Each row of a before or after table is a point. One or more steps were done to the points. Then noise was added and the rows were shuffled. The steps act on how far a point lies along the listed directions, d1 being the first. Write out the steps. A step turns or swaps two directions, mirrors them in a line or flattens them onto one, adds a multiple of one to another, or multiplies one. Angles are multiples of 10 degrees, from the lower direction toward the higher: turns from -170 to 170, lines from 10 to 170 but not 90. Use the fewest steps. Two steps may share a direction if one is a turn and the other turns, adds or multiplies; they go together, in the order done. Otherwise the lowest direction goes first.
(in the rows, 128 means zero)

Directions:
(1): [136 116  73]
(2): [180 109 140]
Before (12 x 3)
[[205 107 159]
 [127 125  98]
 [152 112 104]
 [119 128  91]
 [185 119 109]
 [118 147 111]
 [138 127 218]
 [118 134  92]
 [168  84 162]
 [131 114  97]
 [146 105 127]
 [117 126  96]]
After (12 x 3)
[[189  70 132]
 [150 122 163]
 [122 128 160]
 [105 145 158]
 [170  87  56]
 [192 125 166]
 [109 155 131]
 [104 140 151]
 [117 138 155]
 [150 105 145]
 [232  94 135]
 [103 151 152]]
Steps: multiply d1 by -1; multiply d2 by 1.3

Directions:
(1): [210 151 116 103 132 145 129 143]
(2): [127  65 123  92  96 167 154 123]
(3): [146 113 171 125 109  69 169 154]
(4): [129 120 117 160 182 150 190 138]
Before (11 x 8)
[[ 30  62 117 155 150 177 136 119]
 [164  94 140  83 148 151 183 161]
 [165 150 131 117 153 115 136 133]
 [ 97 122  69 138 149 199 113 100]
 [ 28  70 137 124  93 106 165 110]
 [161  89 131 100 162 138 185 144]
 [143 157  95 138 160 170 105 116]
 [148 112 128 110 113 135 168 129]
 [122 110 120 113 117 150 133 146]
 [ 81 170  81 142 140 187 101  96]
 [157 189 128 170 162  68 112 149]]
After (11 x 8)
[[ 24 135  96 164 159 141 133  98]
 [127 163 109 104 163 162  83 131]
 [131 159 105 127 133 148 112 112]
 [105  74 136  96  74 150 192 129]
 [127 148 109 112 166 143  92 116]
 [167 137 158 141 118  44 151 164]
 [117 127 111 121 130 155 116 139]
 [159 143 137 108 136 107 126 131]
 [153  86 139  98  96 136 153 135]
 [ 28  58 122 152 142 171 135 119]
 [108  58 110  99  93 167 159 117]]
Steps: flatten d1 and d4 onto the line at 160 degrees; mirror d2 and d3 in the line at 140 degrees

Directions:
(1): [118  84  79  80 137 104  63 133 130 152 116 105]
(2): [155 102 151 126 168 120 123  51  93 155 144 161]
(3): [183 137 168  92 114 167  81 149  98  91 115 133]
(4): [126 110 156 138  66 139  95 123 176 163 176 156]
Before (8 x 12)
[[110 130 119 154 128 124 139 133 127 131 129 135]
 [184 139 168  93 168 138 141 123  54  85 103 123]
 [ 83 149  70 141 149  88 176 161 151 107 115  94]
 [ 71 172 104 192 144  82 241 119 143 130 145 100]
 [158 129 148  94 106 161  99 157 114  93 135 143]
 [154  89 108  91 113 142  59 168 139 124 119 109]
 [100 116 123 151 128 116 161  85 123 175 146 114]
 [163 143 134 117 211 138 147 113  44  94  78 117]]
After (8 x 12)
[[130 146 118 152 218 117 192  99  61 114  88 119]
 [145 142  98  81 138 122  98 188 116  74  96  91]
 [ 90 101  79 163 127 103 152 137 175 163 140 110]
 [ 96 139 122 161 120 123 184 129 153 129 156 146]
 [127 147 143 153 175 100 222 101  87 118 125 126]
 [159 108 145  92 117 148  84 108  93 146 126 110]
 [192 154 156  63 118 155  72 175  74  60 101  93]
 [137 126 129 128 122 138 107 144 112 119 120 131]]
Steps: mirror d1 and d3 in the line at 160 degrees

Directions:
(1): [ 95 135 105 118 124  85 174 165 166 152  56  99 122  69 140 122 174 109
 134 125]
(2): [103 142 173 108  60 163  78 120 111 119  78 101 131  91 108 175 103 153
 158 122]
(3): [157 164 141 155  94 121 159 172  89 108 114 162 100 129 147  99 110 126
 174 209]
(4): [146 194  60 126  80 123 109 126 154 112 150  88 116 153  76 109 124  84
 144 111]
(5): [129 121 136  34 122 142 100 131 118 151 115 104 103 162 155  46 145 152
 126 138]
Before (13 x 20)
[[102 128 155 152 112 142 104 104 143 123 114 122 165  94  90 204 135 145
  133  79]
 [114 131 125 141 145 116 137 109 150 122 129 105 141  95 116 192 124 117
  110  98]
 [ 92 113 149 137 126 117 154 143 125 139 103 124 138  95 150 141 139 140
  135 146]
 [131 130 144  87 112 167  82 101 117 107 137  97 154 141 113 134  99 143
  123 119]
 [ 92 145 116 123  76 145  98 107 158 130  99  91 132 103  85 180 122 121
  126  88]
 [151 118 138 141 139 154 135 132 120 119 159 167 131 156 118 133 100 130
  118 134]
 [124 114 147 128 127 146 123 116 104 118 144 136 155 127 120 143 116 160
  146 125]
 [120 126 113  93 136 122 127 113 127 132 124 103 120 139 134 101 136 135
  114 121]
 [158 127 125 110 127 151 124 134 118 139 128 128 113 141 156  87 129 137
  154 157]
 [109 123 173 186  91 135 154 160 108 115  63 150 134  69 128 182 124 150
  165 162]
 [156 137 115 124 140 137 106 119 104 119 193 157 116 185 137 107 104 129
  107 160]
 [130 149 137 130 102 151 127 151 124 104 106 127 129  99 130 147 113 131
  147 140]
 [118 122 130  91 139 125 118 128 131 144 127 100 128 140 132 104 146 127
  108 119]]
After (13 x 20)
[[110 135 133 141 133 121 130 109 146 120 121 102 141  88 113 200 120 120
  116  98]
 [161 126 120 116 134 147 131 137 119 139 134 132 113 144 158  83 131 134
  151 159]
 [ 57  91 203  56  65 183  55 108 127 150  25  70 144  67 114 178 137 195
  140  78]
 [ 82 107 156 112 119 128 133 133 127 145  94 108 140  93 148 142 140 150
  132 130]
 [ 83 141 190 141  57 169  67  98 128 114  74 103 167  64  74 243 114 164
  159  78]
 [116 117 160 119 109 157 107 113 100 117 130 127 156 118 114 154 110 168
  153 121]
 [107 139 158  77  79 176  80 130 127 116  81  91 133  91 121 154 113 153
  143 107]
 [137 146 130 156 128 110 155 154 114 122 130 135 124 128 132 123 129 111
  134 164]
 [138 145 111 149 130 109 161 136 113 112 128 133 116 130 135 116 123 120
  134 160]
 [ 77 170 158 133   7 171  68 111 134 112  53  82 133  62  66 233  91 137
  167 102]
 [129 159 173 128  58 179  80 117  91  82 105 108 153 106 100 181  69 147
  164 152]
 [150 104 127 121 162 151 133 124 132 131 171 161 132 170 123 114 114 129
  100 117]
 [168 127  91 130 177 120 129 122 114 125 219 170 115 205 147  81 118 116
   88 161]]
Steps: multiply d2 by 2.5; mirror d3 and d5 in the line at 50 degrees

Directions:
(1): [113 184 206 138 157 173 149  88 112 107  67 141 102 148 120 177 120  81
 144 136 114 183 110 115 192 144 118 121  98 135 123 128]
(2): [ 96 104 110 127 152  94 145  86 175 187  78 141 143 126  96 103  90 103
 153 169 148 106 157 155 125 225 102 148 136 123  95 123]
(3): [ 94 135 137 130 119 169 138 105 122  96 173 174 159  38 137  86 169 104
  76 118 155 158 102  97 112 180 102 146 149 170 117 137]
(4): [118 119 158 162 141 153 113 166 188 140 115 103 111 132 109 110 166 105
 107 150  94 152 186 146  93  89  55 190 112 153 184 122]
(5): [107 165  97  98 146  86  59  93 140 131 124 115  56 141 112 102  91 122
  69 113 110 148 113  85 127  98  92 137 156 125  84 184]
Before (14 x 32)
[[107  96 101 133 110 125 147 152 144 127 167 133 151  87 137 103 127 130
  112 118 145 117 150 149 109 154 128 150 159 150 128 100]
 [156  38  63 177 130 100  82 243 232 188 161  65 140 152 105  76 166 189
  103 171  57  84 241 186  14  22  38 211 126 152 230 118]
 [115  75 115 167 131 129 120 174 189 160 119 104 150 148 107 103 144 139
  124 161 122 103 179 138  87 137  98 179 126 140 157 114]
 [125  93 135 129 167 114 182 134 166 168 113 130 186 139 112 131 123 128
  186 166 168  94 146 182 103 243 126 141 123 117 122  99]
 [146  78 115 156 109 123 146 204 168 150 160 119 154 127 138 118 162 142
  131 153 134  99 184 166  70  96 128 164  99 141 181 113]
 [132 124 158 159 155 148 168 143 161 134 101 142 158 113 141 125 126 101
  162 144 126 131 135 149 130 199 100 147 101 153 127 120]
 [166  89 151 137 128 153 167 152 158 166  99 116 165 154 122 176 131 152
  189 152 125  91 175 182 114 163 169 123 105 122 193  78]
 [164 132 140 152 103 132 121 150 142 114 105  86 123 141 122 127 140 128
  173 126 117 109 143 158 136  77 119 145 103 115 174 112]
 [125 168 133  88 141 136 126 104  84 108 135 112  84 106 130 142  98 119
  115  88 108 150  91 126 144  99 154 100 139 133 109 157]
 [141 118 139 147 131 129 137 123 168 158  95 114 124 173 112 147 117 119
  160 137 117 124 144 161 133 113 119 143 117 112 134 130]
 [186  40  85 151 130  87 112 203 195 195  97  61 135 220 116 104 107 176
  159 154  91  80 243 223  79  54 104 172 121 107 194  93]
 [154 137 141 102 134 107 145 107  82 142  58 127  97 219 130 173  85 129
  213 134 105 126 123 137 199 120 210  65 119 102  98 117]
 [101  79 113 145 119 165 155 168 146 115 193 155 180  64 137  89 172 123
   98 138 139 118 147 138  92 158  96 165 138 159 139 116]
 [144 144 195 143 114 154 133 123 156 139 105 134 122 148 140 159 136 111
  151 141 127 160 141 151 140 111 121 135 119 124 157 112]]
After (14 x 32)
[[144 115 130 144 125 120 128 125 171 158 103 110 123 172 112 137 116 126
  152 131 118 122 142 157 126 104 120 140 125 109 133 134]
 [129 119 130 150 154 125 150 140 173 144 108 135 150 112 136 108 117 111
  148 143 127 123 140 142 115 199  92 152 117 150 119 132]
 [108 105 142 169 140 145 120 159 179 147 102 105 131 156 105 122 143 127
  123 156 114 129 170 126 111 130  94 171 118 144 154 119]
 [ 91 100 145 149 132 179 165 146 144 112 162 160 170  71 132 108 166 101
  103 144 134 142 142 130 121 174  88 166 125 159 131 117]
 [133 108 158 163 127 143 163 178 163 144 122 133 149 140 133 143 159 109
  145 166 125 127 175 165 110 112 120 161  80 150 178 112]
 [155 106 168 198 152 176 120 217 192 143 104  77 119 176 106 149 174 141
  126 166  34 153 214 168  91  15  40 193  80 166 248 107]
 [106 111 125 115 185  94 156 101 182 180  92 126 151 146  97 119  97 116
  167 169 160 105 141 165 107 246 103 154 137 117  94 127]
 [150 119 166 141 101 142 129 136 165 152 124 128 134 140 142 141 138 127
  149 141 135 137 152 157 115 111 124 142 130 124 157 111]
 [152 110  96  91 125  72 131 111 101 166  76 121 101 210 125 139  78 148
  204 135 115  96 140 142 168 127 208  74 141  96  89 119]
 [135 150 123  92 132 132 132 123  83 109 153 108  99  98 140 135 106 135
  116  86 110 132  97 132 126  93 167  98 137 134 121 149]
 [152  91 142 129 140 134 161 126 176 183  77 119 154 154 106 165 108 145
  186 165 127  92 176 181 115 188 151 131 110 122 173  85]
 [177  91 149 158 148 126 123 174 178 172  56  73 112 235 112 146 101 139
  172 158  79 125 225 211 128  55  99 163  99 111 197  95]
 [ 99 120 131 139 125 140 149 128 137 122 144 136 137 100 128 120 117 108
  116 121 141 139 143 139 135 165 116 149 152 152 119 104]
 [161 128 145 156 106 137 130 154 144 117 103  91 129 141 121 128 142 130
  179 130 120 104 147 169 136  85 123 143 100 116 177 105]]
Steps: multiply d1 by 0; add -0.3 times d4 to d2; turn d2 and d5 by 30 degrees

Directions:
(1): [169 115 108  75 163 112 140 166 249  70 117 115 127 114 130 156 120 150
  87  86 109  87 122 116 139 162 114 163 115 134 181  96 109 129 136 116
 211  84 133 127 133 161 153 162 163 104  83 136 170 104 151  94 144 165
  95 132 129 139 125 163 125 135 185 126]
(2): [113 110 147  91  96  89 125 123 151 129 102 150 158 191 164  81 117 139
  93 146 127 165  57 127 124 211 134 133 166 103 136 112 120 165 102 138
  99 107 116 165 153 156  84 123 111 117 134 117 188 105 132 163 105 109
 120 109 139 160  85 114 176 233  71 121]
(3): [139 181 136 113 141 171 107 110  18 106 102 123 138 131 118 188 175 118
 130 161 158 113 103 119 121 151 163 164 151 145 139 154  52 152 144 165
 129 106 156  84  93 124 136 205  75 105  64 158 160 117 139  92 152 126
 121 150 141 166 108 123 147 151 140 167]
(4): [105 150  81 119  89 166 130  91 144 139 140  97 100 171 115 140 160 157
 114  97 134 103 141 149 133 187 172  52 183  96 147 150 119 116 126 170
 124 134 115 178 148 131 140  69 120 161 135  95 130 121 174  46 170 142
 108  80 144 120 125  57 153  83 169 158]
Before (13 x 64)
[[125 124 129 111 117 120 129 131 147 107 103 131 136 135 135 109 107 134
  116 117 140 119 105 121 127 161 130 127 132 122 133 120 126 146 121 129
  134 120 126 139 135 131 129 131 119 126 121 125 161 111 133 144 126 118
  119 114 136 137 113 122 149 154 123 118]
 [124 114 102 110 111 127 132 124 164 130 130 129 117 150 141 111 127 153
  109 116 127 117 109 142 135 171 139  95 151 101 147 125 137 134 122 143
  129 131 115 164 156 140 133 102 132 145 132 118 144 122 150 119 138 125
  109 105 119 139 127  97 141 125 140 121]
 [111 119 134 141 126 115 123 113  89 145 122 125 145 150 140 121 121 131
  128 145 137 146 110 120 128 153 151 122 148 114 110 140 121 143 125 137
  109 132 133 117 128 133 118 128 110 139 141 129 124 128 128 158 113 112
  138 119 117 129 108 110 150 150 102 125]
 [134 137 123 137 137 143 136 125 124 133 130 108 123 120 112 144 124 128
  131 120 118 108 135 143 127 132 139 114 134 127 132 131 125 117 137 137
  136 130 123 117 124 125 139 126 142 128 125 125 111 129 148  99 141 122
  115 133 134 114 136 132 127 101 141 136]
 [127 104 116 118 107 106 133 136 191 131 126 130 132 153 129 122 119 145
  114 114 129 128 126 132 126 151 132 119 142 108 126 113 138 120 104 122
  129 118 115 152 149 141 111 100 133 132 141 121 147 131 137 126 126 120
  132 113 138 130 119 123 136 147 131 134]
 [127 133 143 161 128 144 116 124  94 142 133 129 126 115 130 129 127 112
  148 131 126 137 147 138 134  93 116 133 119 138 116 136 138 119 137 123
  122 147 138 124 126 106 132 120 128 145 150 128 115 149 118 135 128 128
  146 131 126 113 140 134 115 105 123 132]
 [137 135 131 122 142 131 124 130 129 120 110 136 138 129 124 145 124 125
  134 128 130 132 118 121 126 124 121 142 117 140 135 129 113 133 140 111
  134 121 142 112 122 129 134 145 128 126 127 131 133 122 119 122 117 131
  136 138 138 130 123 128 136 128 144 140]
 [126 130 132 135 128 134 116 137 122 137 132 139 123 144 129 139 134 117
  126 143 130 131 122 133 127 116 136 116 129 126 124 141 138 129 127 126
  121 129 120 123 124 119 114 127 116 131 125 131 126 117 125 125 121 129
  123 130 140 110 126 129 122 134 125 121]
 [127 135 120 122 120 140 124 119 159 118 131 124 130 142 134 124 128 130
  124 130 119 120 109 133 128 156 134 117 137 114 133 134 136 136 119 145
  123 114 124 146 143 142 123 111 133 131 145 110 142 120 146 124 133 145
  111 123 129 138 126 116 144 149 121 129]
 [115 102 141 141 107 120 133 120 110 142 123 144 140 143 139  90 121 126
  130 162 132 165 104 129 119 139 118 124 128 118 108 118 141 138 125 124
   89 130 121 134 139 117 104 108 117 138 162 119 117 136 115 167 114 116
  137 129 131 133 125 129 135 147  94 125]
 [113 117 141 137 108 113 131 128 113 148 123 140 133 134 139 105 115 128
  128 141 119 152 103 119 120 130 128 124 134 124 115 130 139 143 121 137
  116 130 119 139 135 116 103 109 110 112 137 122 132 131 129 159 118 111
  136 128 128 132 132 124 132 161 102 129]
 [126  82 131 127 120  86 135 150 233 141 130 146 139 135 150  79  93 139
  115 107 104 141 126 115 124 126 102 121 112 119 122 106 166 119 124  96
  135 128 105 168 152 135 108  84 171 137 161 111 133 122 126 165 107 135
  137 126 116 117 124 135 132 150 119 109]
 [130 164 113 187 159 169 132 118  51 149 162  98 100  64  84 178 146 107
  179 111 145  93 212 135 128  20 126 110 102 155  99 156 134  87 154 131
  140 158 151  83  90  85 182 116 131 148 128 142  60 165 114  89 152 133
  141 157 109  82 171 131  78   7 183 142]]
After (13 x 64)
[[119 118 148 149 116 126 122 125 120 146 129 137 136 136 146 104 114 115
  134 130 116 150 127 141 133 112 111 129 126 127 113 129 146 125 125 121
  112 143 131 144 140 111 115 104 130 146 162 119 128 148 114 154 114 122
  144 122 129 116 130 132 126 135 102 123]
 [124 119 123 131 130 127 140 128 156 140 131 115 126 130 121 125 112 132
  122 117 109 119 127 147 130 143 130 104 138 121 130 122 141 118 132 128
  130 133 114 139 139 131 126 106 152 133 141 114 117 129 145 118 128 121
  114 125 133 113 133 128 131 120 127 122]
 [133 142 128 119 129 147 123 131 108 103 101 121 128 116 116 144 125 129
  131 119 148 100 123 119 127 136 137 136 125 135 134 134 108 140 134 138
  148 121 137 113 118 120 150 152 107 121 101 136 150 114 137 123 141 125
  117 127 136 134 121 124 135 125 146 131]
 [ 94  74 123 159 102  70 156 136 222 176 161 131 122 137 143  41  76 137
  132  95 106 162 156 144 132  95  93  70 124 107  95 102 219 103  99  98
  105 163 104 185 166 124 115  10 176 163 217  91  98 148 106 179  93 113
  139 112 106  77 142 123 114 110  95  84]
 [121 129 140 144 118 149 123 113  56 134 112 139 137 135 129 126 142 118
  135 175 143 151 103 125 117 136 131 141 131 132 112 131 111 143 134 139
   94 128 134 104 123 109 115 142  96 130 135 136 122 136 117 146 128 120
  135 143 132 146 124 131 132 140 105 141]
 [129 130 131 136 129 135 114 138 124 139 132 140 122 141 128 137 132 115
  130 144 129 130 123 133 128 116 134 113 129 128 127 144 140 129 126 127
  121 131 117 124 125 120 114 122 116 131 128 126 118 116 122 128 119 127
  125 129 138 108 127 132 120 129 125 122]
 [130 139 104 109 118 148 123 118 119 121 121 127 121 143 133 140 150 151
  116 127 141 108 107 140 131 173 155 110 155 108 151 137 107 141 130 160
  131 125 127 141 142 136 144 134 112 136 105 131 152 120 152  98 150 126
  106 116 125 155 124  95 142 120 152 138]
 [135 128 127 128 142 127 127 133 147 123 118 139 133 123 122 139 115 130
  134 124 123 134 129 123 126 113 115 136 110 139 133 122 125 129 137  99
  134 126 137 117 125 127 137 131 136 131 135 130 122 125 118 127 112 133
  136 134 136 119 131 131 130 118 147 131]
 [117 132 129 149 138 134 122 113  66 141 127 115 137 125 123 149 133 125
  146 145 141 130 130 120 127 123 153 127 139 125 108 149 111 134 137 138
  121 141 141 102 113 119 135 145 107 137 130 138 104 133 130 138 124 119
  142 128 114 120 125 114 136 112 123 134]
 [123 134 144 139 120 135 126 123  73 140 116 132 127 120 126 138 135 123
  139 146 131 139 111 113 117 120 141 133 134 136 119 141 113 142 132 146
  125 127 129 113 120 106 115 135  93 108 112 138 131 131 135 143 131 114
  137 139 129 137 140 127 127 146 122 142]
 [135 154 118 124 130 161 118 116 124 109 127 120 125 130 123 152 141 124
  131 136 129 111 114 131 129 145 144 123 135 124 134 149 116 134 128 154
  128 112 135 128 126 135 133 135 124 129 127 119 140 118 146 109 145 152
  110 131 130 143 131 119 137 140 133 141]
 [132 135 122 112 116 132 120 125 133 118 116 124 137 153 123 154 143 141
  118 134 146 119 115 131 120 160 150 138 152 116 131 125  99 130 117 137
  133 106 131 127 128 139 117 141 102 118 105 137 161 127 140 102 137 122
  128 127 142 147 110 123 142 152 141 152]
 [133 131 147  97 123 116 114 131 128 123  92 151 160 158 151 122 135 135
  101 145 134 140  76 104 115 175 136 158 149 128 137 128  87 157 128 134
  126 100 127 136 123 142 100 160 110 112  99 135 185 104 138 140 122 125
  128 145 131 165  91 125 166 208 113 147]]
Steps: turn d2 and d3 by 100 degrees

Directions:
(1): [ 99  97 143 174 150 164 104  95 164 118 148  92  94 141 105 104  75 114
 134 126  53 161 126 118 127 162 150 138  98  99  88 129 125  78 119 104
 142 123 161 140 154 125 189 127 140  97 151 189 204 129 186 119  60 153
 199 123 100 148  59 127 149 128 128 141]
(2): [125 196 171 118 156 135 149 124 116 143 125 102  54 155 103 140 140 161
 116 145 115 122 103 198 118 161 140 191 127 121 200 123 134 139 112  45
 124 113 100 181 133 176 102 108 153  91 139 131 119 127  50 144 135 130
 149 105  53 166 126 145 119 170 147  91]
Before (10 x 64)
[[157 122 106  98 104 107 134 145 108 125 102 163 178 107 146 151 167 117
  119 119 183 103 135 110 133  98 107 109 140 159 118 130 131 163 137 171
  124 131 133 106 108 116  99 141 112 175 116  87  81 126 108 119 173  96
   68 142 186 101 161 124 123 110 121 138]
 [111 199 192 126 171 148 142 109 124 140 134  81  21 161 102 132 114 173
  125 148  98 124  98 197 113 176 144 202 109 106 211 121 124 129 113  17
  134 101 119 203 139 186 132 101 164  72 142 156 144 133  56 144 129 153
  179 105  30 180  89 150 122 185 149  92]
 [137 142 118 103 110  97 136 153 118 136 111 145 153 114 151 143 141 128
  120 138 186  99 139 124 128  99 112 118 166 152 152 130 130 167 128 162
  114 135 103 118 115 129  90 115 112 161 105  91  59 126  94 141 173 118
   81 130 158 104 180 116 118 130 123 113]
 [153 124 108 111 117 112 135 148 108 131 134 151 176 115 133 137 156 124
  139 112 177 105 126 120 137  96 108 106 143 132 125 139 150 146 146 167
  122 147 116 101  96 113 104 133 118 158 115 100  91 129 130 124 151 113
   92 144 171 115 168 129 118 121 123 131]
 [145 164 112  93 107 110 145 164 104 133 108 157 148 125 135 145 165 141
  127 132 173  90 123 153 128 108 115 129 144 142 171 129 127 178 128 142
  113 109 104 113 113 133  85 118 110 155 121  88  74 133  88 130 178 105
   73 135 140 118 157 133 120 130 122 131]
 [139 168 154 117 127 117 141 138 102 133 128 115 109 142 121 147 144 145
  132 139 131 110 114 161 116 139 128 157 121 128 164 130 139 133 129  96
  136 127 101 132 117 148 113 120 137 122 126 122 105 125  79 131 142 134
  118 111 103 139 150 146 120 136 139 114]
 [141 155 122 101 132 114 140 143 116 132 123 135 130 119 134 130 146 134
  120 138 162 113 125 134 126 112 122 126 142 133 153 136 130 151 130 128
  119 131 108 132 122 137 116 130 120 142 121  97 100 123  87 133 161 125
  101 134 126 127 148 135 119 133 138 123]
 [149 188 130  90 122 110 160 146  88 144 113 137 139 135 122 147 168 141
  119 136 174 105 132 152 122 118 123 144 136 154 183 128 127 156 126 130
  124 124  91 146 116 152  88 128 126 139 114  88  66 121  58 140 177 118
   71 133 124 130 181 129 114 146 136 116]
 [144 120 113 117 125 122 136 139 117 130 119 145 144 144 128 121 140 138
  135 116 138 125 145 126 113 124 105 133 133 132 125 121 133 138 125 138
  126 122 132 109 135 122 125 118 129 134 119 109 118 115 132 124 147 108
  116 139 133 118 144 128 121 117 126 134]
 [141 160 140 101 144 129 133 125 106 134 119 126 107 142 109 129 139 127
  118 141 147 127 119 160 127 140 126 150 137 124 150 116 118 131 121 104
  133 114  98 142 126 150 111 108 136 108 131 117 117 135  98 134 139 121
  134 113 100 154 130 140 112 144 138 125]]
After (10 x 64)
[[144  84  99 127 107 126 114 130 131 116 113 154 188 106 142 135 133  95
  124 112 149 119 141  78 137 103 116  89 126 146  67 132 128 131 139 192
  133 135 160  92 120  97 140 149 106 176 125 119 127 128 170 109 133 106
   98 151 200  97 124 113 136  93 114 159]
 [149 154 137 107 112 107 142 147  98 129 124 132 139 130 134 149 152 138
  133 136 155 106 124 143 118 119 119 136 127 134 152 131 136 142 135 130
  135 130 101 111 109 133 107 124 126 142 116 105  88 126  87 130 158 127
   94 119 135 120 169 142 117 122 135 122]
 [128  99 101 122 102 107 118 146 136 123 120 145 176 106 155 130 118 110
  129 129 166 112 152  86 133  93 110  89 156 147 104 132 126 146 135 194
  118 142 130  94 120 104 123 123 103 168 108 110  88 124 152 131 149 126
   94 143 186  91 158 108 128 108 113 133]
 [139 121  91 106  97 112 130 160 117 124 114 166 184 113 144 132 148 120
  133 122 166 101 135 115 132  97 112  97 140 142 121 134 123 164 137 185
  119 116 125  85 115 108 113 127  99 172 120  98  94 135 144 119 160 111
   75 148 175 100 147 125 127 107 112 155]
 [141 220 168  79 144 110 165 144  89 150 114 122  68 145 129 157 170 183
  121 148 179  88 107 198 116 137 117 181 143 138 239 120 122 180 124  57
  122 109  89 183 114 182  71 107 147 108 118  91  65 133  11 149 197 126
  103 113  72 153 162 151 100 178 146  82]
 [140  95 102 132 119 128 120 136 126 123 145 144 183 115 130 123 128 106
  147 106 149 120 133  95 141 102 113  92 132 122  89 138 149 124 145 181
  128 152 138  93 107  98 135 139 116 156 124 128 125 129 175 113 119 124
  116 148 179 112 140 125 131 112 116 147]
 [148 150 125  94 131 120 133 134 102 134 115 142 131 129 119 130 148 122
  121 135 170 119 125 149 132 121 117 134 144 132 144 116 114 142 128 128
  132 121  94 127 118 141 100 115 128 122 124 101 100 137 101 132 156 112
  113 120 126 141 149 139 106 134 133 131]
 [150 146 102  98 103 102 147 146  98 134 117 150 188 118 140 135 159 120
  128 125 183 106 147 108 129  96 112 103 135 160 135 132 123 152 136 184
  126 133 109 111 114 121 108 142 108 159 109  90  73 121 110 133 172 117
   57 151 174 104 182 117 120 117 123 139]
 [140 111 113 124 124 124 131 135 121 127 119 143 148 144 130 119 133 132
  136 115 128 131 150 117 113 126 105 126 132 129 111 122 129 132 128 145
  125 122 137 107 138 116 135 121 125 135 121 116 128 115 151 121 136 109
  122 142 136 116 133 126 123 113 126 144]
 [139 130 108 110 126 116 133 143 121 125 124 145 156 109 141 123 137 121
  127 133 162 118 133 108 130 103 120 103 141 132 125 138 126 143 136 157
  122 137 118 115 120 120 129 135 113 153 119  99 107 126 118 125 155 125
   98 142 152 111 148 128 123 118 129 139]]
Steps: turn d1 and d2 by 50 degrees
